Each row of a before or after table is a point. The points were changed in one or more steps. Then noise was added and the rows were shuffled. The steps act on columns, c1 being the first. Name the steps. A step turns or swaps two columns, mirrors them in a line or flattens them onto one, adds a multiple of one to another, or multiplies or shifts one. Angles are multiples of 10 degrees, from the lower column toward the higher: turns from -170 to 170, lines from 10 to 170 but not 90. Use the fewest steps. Two steps may share a column if one is a turn and the other turns, adds or multiplies; they go together, in the order done. Otherwise the lowest column goes first.

Before (11 x 3):
array([[-0.02, -0.35, -0.20],
       [-0.68,  0.26,  0.19],
       [-0.43,  0.09,  0.07],
       [ 0.08, -0.04, -0.12],
       [-0.39,  0.10, -0.52],
       [-0.33, -0.19, -0.42],
       [ 0.09, -0.22,  0.27],
       [-0.37, -0.37,  0.05],
       [-0.13, -0.16,  0.46],
       [ 0.16,  0.68, -0.32],
       [ 0.16,  0.06,  0.24]])
After (11 x 3):
array([[ 0.13,  0.06, -0.44],
       [ 0.69,  0.13, -0.17],
       [ 0.41,  0.65, -0.12],
       [-0.27,  0.04, -0.02],
       [-0.37, -0.24,  0.07],
       [ 0.27,  0.27, -0.88],
       [-0.01, -0.39, -0.09],
       [ 0.05, -0.04,  0.18],
       [-0.33, -0.18, -0.22],
       [ 0.43, -0.19,  0.09],
       [ 0.01, -0.32,  0.27]])
Steps: add -0.7 times c2 to c1; turn c1 and c3 by 120 degrees

Before (14 x 8):
array([[-0.05, -0.89, -0.05, -0.20, -0.19,  0.15,  0.04, -0.30],
       [ 0.04,  0.18,  0.01, -0.43, -0.14,  0.19,  0.13,  1.04],
       [ 0.07, -0.29,  0.17, -0.57, -0.06,  0.04,  0.04, -0.32],
       [-0.25,  0.27,  0.07, -0.39,  0.11, -0.35, -0.37, -0.15],
       [-0.25,  0.28,  0.29, -0.37, -0.04,  0.32,  0.05, -0.20],
       [-0.04,  0.06, -0.05, -0.16, -0.02,  0.10, -0.17, -0.17],
       [-0.01,  0.03, -0.09,  0.65,  0.38,  0.03, -0.18, -0.21],
       [-0.30, -0.13,  0.07, -0.36,  0.05, -0.16,  0.02, -0.11],
       [-0.21,  0.30, -0.10, -0.55, -0.16,  0.08,  0.01, -0.23],
       [-0.36,  0.06,  0.84, -0.49, -0.20,  0.33, -0.34,  0.04],
       [-0.20, -0.10,  0.49,  0.70,  0.00,  0.22,  0.05, -0.04],
       [ 0.12,  0.08,  0.01, -0.52,  0.83, -0.30,  0.08, -0.09],
       [-0.02, -0.19,  0.25, -0.32, -0.03,  0.18, -0.07, -0.26],
       [-0.41,  0.30, -0.05, -0.24,  0.62,  0.22, -0.25,  0.16]])
After, 14 rows:
array([[ 0.59, -0.21, -0.19,  0.00,  0.26,  0.32,  0.01, -0.16],
       [ 0.38,  0.10, -0.29,  0.38,  0.30, -0.41,  0.06, -0.04],
       [-0.51, -0.09,  0.34, -0.28,  0.21,  0.00, -0.14,  0.37],
       [ 0.32,  0.20, -0.35,  0.23,  0.12,  0.31,  0.11,  0.83],
       [ 0.16, -0.16, -0.10,  0.01,  0.20,  0.02, -0.23,  0.02],
       [ 0.30, -0.05, -0.08,  0.32,  0.28, -0.43, -0.02, -0.01],
       [ 0.18,  0.31, -0.13,  0.04,  0.28, -1.37,  0.02, -0.18],
       [ 0.48, -0.30,  0.14, -0.11, -0.20,  0.27, -0.28,  0.67],
       [ 0.46,  0.14, -0.01,  0.13,  0.16,  0.68, -0.38,  0.08],
       [ 0.55, -0.37,  0.40,  0.76, -0.01, -0.18, -0.34, -0.21],
       [-0.40, -0.18,  0.83,  0.09,  0.06, -0.28,  0.05, -0.03],
       [ 0.44, -0.42,  0.10,  0.27,  0.24,  0.14,  0.04, -0.05],
       [ 0.50,  0.16,  0.06,  0.06,  0.11, -0.02,  0.02,  0.06],
       [ 0.32, -0.29, -0.27,  0.15, -0.99,  0.10,  0.12, -0.16]])
Steps: turn c1 and c4 by 130 degrees; turn c3 and c4 by 60 degrees; turn c2 and c6 by 120 degrees; multiply c6 by 1.6; turn c5 and c8 by 90 degrees

Before (10 x 11):
array([[-0.26, -0.31, -0.55,  0.26,  0.29,  0.19,  0.76, -0.12, -0.06,
        -0.26,  0.14],
       [-0.48,  0.11, -0.23,  0.01, -0.08, -0.14, -0.17,  0.04,  0.75,
        -0.08,  0.02],
       [ 0.32, -0.49,  0.61, -0.18,  0.32,  0.10, -0.06,  0.27,  0.86,
        -0.21,  0.61],
       [-0.18, -0.07, -0.15,  0.31, -0.09, -0.14,  0.21,  0.37,  0.04,
        -0.69, -0.06],
       [-0.27, -0.15, -0.13, -0.19, -0.47,  0.40,  0.03,  0.00,  0.04,
         0.34, -0.35],
       [-0.25, -0.31, -0.13,  0.11,  0.31,  0.39, -0.04, -0.23, -0.50,
        -0.03,  0.37],
       [-0.57,  0.43, -0.13, -0.22,  0.19,  0.62, -0.06, -0.14,  0.16,
         0.04,  0.28],
       [-0.13,  0.08,  0.03, -0.32,  0.14, -0.14,  0.34, -0.08, -0.02,
         0.04, -0.20],
       [ 0.21, -0.68,  0.07,  0.28,  0.42,  0.36, -0.19, -0.08,  0.79,
        -0.52, -0.68],
       [ 0.15,  0.47, -0.07,  0.31,  0.48,  0.06,  0.20, -0.07,  0.04,
         0.01,  0.14]])
After:
array([[-0.39, -0.15,  0.03, -0.28, -0.49,  0.20,  0.05, -0.01,  0.07,
         0.62, -0.17],
       [-0.35, -0.65, -0.02,  0.18,  0.36,  0.35, -0.18, -0.59,  0.79,
        -0.23, -0.27],
       [ 0.00, -0.09,  0.03,  0.31, -0.04,  0.03,  0.25,  0.23,  0.01,
        -0.36, -0.34],
       [-0.01, -0.29,  0.00, -0.01,  0.34,  0.28, -0.02,  0.31, -0.50,
         0.28,  0.41],
       [-0.21,  0.44, -0.02, -0.37,  0.16,  0.35, -0.09,  0.54,  0.18,
         0.34,  0.23],
       [-0.22,  0.08, -0.03, -0.24,  0.24, -0.21,  0.34, -0.06, -0.02,
         0.35, -0.06],
       [-0.28,  0.10,  0.01,  0.05, -0.16, -0.11, -0.19,  0.41,  0.79,
         0.21, -0.07],
       [ 0.17,  0.46,  0.03,  0.30,  0.54,  0.15,  0.21, -0.07,  0.02,
         0.29,  0.14],
       [ 0.70, -0.48,  0.04, -0.21,  0.31, -0.01, -0.06,  0.16,  0.86,
         0.14,  0.07],
       [-0.12, -0.32,  0.00,  0.19,  0.55,  0.20,  0.80,  0.22, -0.04,
         0.07,  0.18]])
Steps: turn c8 and c11 by -60 degrees; turn c1 and c8 by -50 degrees; multiply c3 by 0; multiply c6 by 0.7; turn c4 and c6 by 20 degrees; add 0.3 times c7 to c5; shift c10 by +0.30

Before (13 x 18):
array([[-0.70, -0.16, -0.17,  0.13,  0.14, -0.23,  0.17,  0.20, -0.04,
        -0.25,  0.08,  0.05, -0.32,  0.03, -0.15, -0.49, -0.02,  0.28],
       [ 0.09,  0.38,  0.55,  0.43,  0.31, -0.17,  0.14,  0.13,  0.09,
        -0.30,  0.13, -0.06,  0.08, -0.54,  0.34, -0.27,  0.00,  0.82],
       [-0.31, -0.24, -0.08,  0.44, -0.42, -0.17,  0.19,  0.27,  0.15,
         0.08,  0.19,  0.10,  0.17, -0.45,  0.19,  0.24, -0.17,  0.05],
       [ 0.08,  0.27, -0.05,  0.41,  0.37,  0.37, -0.46,  0.17, -0.49,
        -0.20,  0.38, -0.18, -0.01,  0.10,  0.50, -0.15,  0.95,  0.91],
       [-0.57, -0.23,  0.15, -0.05, -0.02, -0.25, -0.56, -0.86,  0.13,
        -0.49,  0.17,  0.24,  0.07,  0.01,  0.21,  0.08, -0.15, -0.21],
       [ 0.04,  0.40,  0.11, -0.79, -0.32, -0.28, -0.27, -0.18, -0.03,
        -0.49, -0.01,  0.94,  0.17, -0.20,  0.58, -0.15, -0.07,  0.02],
       [ 0.03,  0.36,  0.18,  0.44,  0.17, -0.43,  0.04,  0.18, -0.04,
        -0.38, -0.16, -0.17,  0.21, -0.43,  0.47,  0.28,  0.03, -0.23],
       [-0.05,  0.01,  0.17, -0.17, -0.25, -0.01, -0.01,  0.21, -0.08,
        -0.55,  0.47,  0.38, -0.14, -0.03,  0.02, -0.04, -0.10, -0.34],
       [-0.33, -0.16, -0.23,  0.13,  0.19, -0.05,  0.16,  0.22, -0.18,
        -0.20,  0.41, -0.08,  0.31, -0.03, -0.63, -0.36, -0.06, -0.33],
       [ 0.03,  0.33, -0.26,  0.16,  0.08,  0.03, -0.25,  0.21,  0.13,
        -0.39,  0.30, -0.16,  0.32, -0.34,  0.50,  0.23, -0.27,  0.07],
       [ 0.02,  0.34,  0.86, -0.37,  0.39, -0.28,  0.06, -0.19,  0.05,
         0.21,  0.44, -0.08, -0.07,  0.09, -0.03, -0.01, -0.19, -0.07],
       [-0.15,  0.33,  0.18,  0.12, -0.05,  0.82, -0.07,  0.30,  0.10,
        -0.07,  0.20,  0.21,  0.26, -0.11,  0.48, -0.68, -0.09, -0.35],
       [-0.11, -0.07,  0.86, -0.25, -0.16,  0.24, -0.66,  0.30, -0.08,
        -0.52, -0.27,  0.08,  0.28, -0.20,  0.62,  0.25,  0.02, -0.27]])
After (13 x 18):
array([[-0.12,  0.27, -0.04, -0.28,  0.13,  0.02, -0.25, -0.38,  0.11,
        -0.13,  0.39, -0.16,  0.06, -0.02,  0.47,  0.25,  0.10,  0.08],
       [-0.40, -0.17,  0.00, -0.20,  0.17, -0.24,  0.12,  0.15,  0.01,
         0.61,  0.05,  0.09,  0.32,  0.35, -0.18, -0.44,  0.10,  0.22],
       [-0.23, -0.15, -0.05, -0.23,  0.17, -0.01,  0.23, -0.37, -0.17,
         0.27,  0.31, -0.11,  0.07,  0.32, -0.61, -0.28,  0.33, -0.38],
       [ 0.00,  0.24, -0.42, -0.22,  0.36,  0.36, -0.51, -0.13, -0.45,
        -0.06, -0.56, -0.14,  0.15,  0.35,  0.51, -0.07,  0.86,  0.89],
       [-0.49, -0.16, -0.06,  0.17, -0.03, -0.21, -0.56,  0.31,  0.15,
         0.34,  0.26,  0.24, -0.75,  0.37,  0.20,  0.14,  0.06, -0.21],
       [-0.20, -0.16, -0.28,  0.90, -0.24,  0.24, -0.62, -0.38, -0.10,
        -0.02, -0.23,  0.10,  0.09,  0.13,  0.57,  0.27, -0.24, -0.26],
       [-0.01,  0.40, -0.92,  0.29,  0.31, -0.17,  0.08, -0.14,  0.06,
        -0.08,  0.13, -0.05,  0.01, -0.23,  0.32, -0.20,  0.08,  0.86],
       [ 0.07,  0.29, -0.12,  0.98,  0.43, -0.25,  0.02,  0.14,  0.09,
         0.06,  0.42, -0.10, -0.10,  0.35,  0.02,  0.03,  0.23, -0.10],
       [-0.12,  0.32, -0.25,  0.10, -0.02,  0.79, -0.09, -0.35,  0.15,
         0.16,  0.23,  0.27,  0.13,  0.19,  0.46, -0.65,  0.08, -0.33],
       [-0.19,  0.40,  0.85,  0.45, -0.37, -0.30, -0.25, -0.03, -0.03,
        -0.15,  0.10,  0.93, -0.23,  0.10,  0.60, -0.14, -0.02,  0.00],
       [-0.07, -0.22, -0.47, -0.31, -0.44, -0.17,  0.23, -0.30,  0.12,
         0.24,  0.22,  0.11,  0.19, -0.09,  0.24,  0.16,  0.09, -0.06],
       [-0.17,  0.06,  0.16,  0.22, -0.26, -0.04,  0.04,  0.02, -0.08,
        -0.13,  0.32,  0.39,  0.26,  0.28,  0.02,  0.01,  0.29, -0.33],
       [-0.15,  0.38, -0.63, -0.10,  0.22, -0.45,  0.05, -0.24,  0.00,
        -0.13, -0.14, -0.18,  0.07, -0.15,  0.45,  0.27, -0.11, -0.18]])
Steps: multiply c10 by 0.4; turn c1 and c10 by -60 degrees; turn c3 and c4 by 120 degrees; multiply c3 by 1.3; turn c8 and c13 by 120 degrees; turn c11 and c17 by 50 degrees; shift c14 by +0.30
